Each row of a before or after table is a point. One or more steps were done to the points. Then noise was added and the rows were shuffled. The steps act on columns, c1 being the first. What was done? A step turns or swaps two columns, mirrors them in a line or flattens them onto one, adds a multiple of one to another, or multiplies or shifts one. Angles are multiples of 10 degrees, from the lower column toward the higher: turns from -170 to 170, lines from 10 to 170 but not 90. Use the fewest steps. Two steps may share a column if one is a turn and the other turns, adds or multiplies; they go together, in the order done. Otherwise the lowest column goes first.

Before (8 x 2):
[[-0.2  1.2]
 [-2.9  0.7]
 [-0.2  4.3]
 [-0.4 -0.8]
 [-0.1  1.7]
 [-5.7  0.3]
 [-1.2 -2.1]
 [-0.8 -1.8]]
After:
[[ -7.3   5.7]
 [ -0.5   6.2]
 [ -3.0   2.9]
 [ -0.3   6.7]
 [ -1.9   3.2]
 [ -0.5   9.4]
 [-14.2   5.4]
 [ -1.0   4.2]]
Steps: multiply c1 by 2.5; shift c2 by 5.0

Before, 12 rows:
[[-4.6  2.1  2.5]
 [-3.6  0.1  1.9]
 [ 1.7 -1.7 -0.5]
 [ 0.0  1.7  2.3]
 [ 2.8  2.0 -1.6]
 [-5.3  0.3  3.4]
 [ 2.7 -4.2 -1.4]
 [ 2.8  2.7 -0.7]
 [-1.1 -0.7  1.5]
 [ 4.6  1.1  1.2]
 [-0.6 -2.6  5.5]
 [ 0.0 -1.6 -0.3]]
After, 12 rows:
[[  0.2  -0.9   1.6]
 [ -2.3   1.7   1.5]
 [-10.5   4.8   1.2]
 [ -0.6   5.9   4.7]
 [  5.7  -1.3  -2.8]
 [  5.6   0.3  -2.2]
 [  5.9  -3.0   3.3]
 [  9.4   2.2   0.0]
 [  0.2   3.2  -0.8]
 [ -7.5   2.3   0.8]
 [  3.3  -1.0   1.5]
 [ -9.5   3.2  -0.7]]
Steps: multiply c1 by 2; multiply c3 by 1.3; turn c2 and c3 by -70 degrees

Before:
[[ 2.5  1.6 -5.0 -3.6 -7.6 -2.7]
 [ 2.5  1.4  0.0  3.6 -0.3 -2.1]
 [-2.3 -5.0 -5.7  1.5  3.4  0.3]
 [-1.6 -2.0 -4.7 -4.0 -4.6 -2.0]
 [-2.0 -6.0 -4.6 -2.3 -1.2  5.5]
 [ 0.5 -6.4  1.9  7.9  4.3 -1.7]
 [ 0.5 -3.5  3.8 -0.2 -3.2  0.1]
 [ 3.1 -0.6 -4.4 -0.9  0.8  5.1]
 [-4.2  3.6  3.1  3.8  4.0  0.4]
 [-3.8  4.6 -2.3  3.8 -5.5  3.3]]
After, 10 rows:
[[-2.6  6.4  2.5  1.2 -4.5 -0.5]
 [-3.4  0.9  8.5  1.1  1.7  5.0]
 [-1.8  1.2  0.6 -0.9  0.5 -5.1]
 [ 2.1 -2.5  0.8  0.1 -4.5  2.4]
 [ 0.5 -7.7  7.0  3.2  3.1  0.1]
 [ 0.3 -1.4  8.5  0.0 -1.7 -4.2]
 [ 2.3  1.7  5.3  1.8  2.1 -0.2]
 [-1.4 -5.0  0.5 -0.8 -5.8 -2.2]
 [ 2.1  6.3  0.5 -2.1  0.1 -6.5]
 [-1.3 -6.3 -0.8  0.7  0.7  0.4]]
Steps: multiply c1 by 0.7; turn c5 and c6 by 70 degrees; turn c2 and c6 by 30 degrees; shift c3 by 5.0; multiply c4 by 0.4
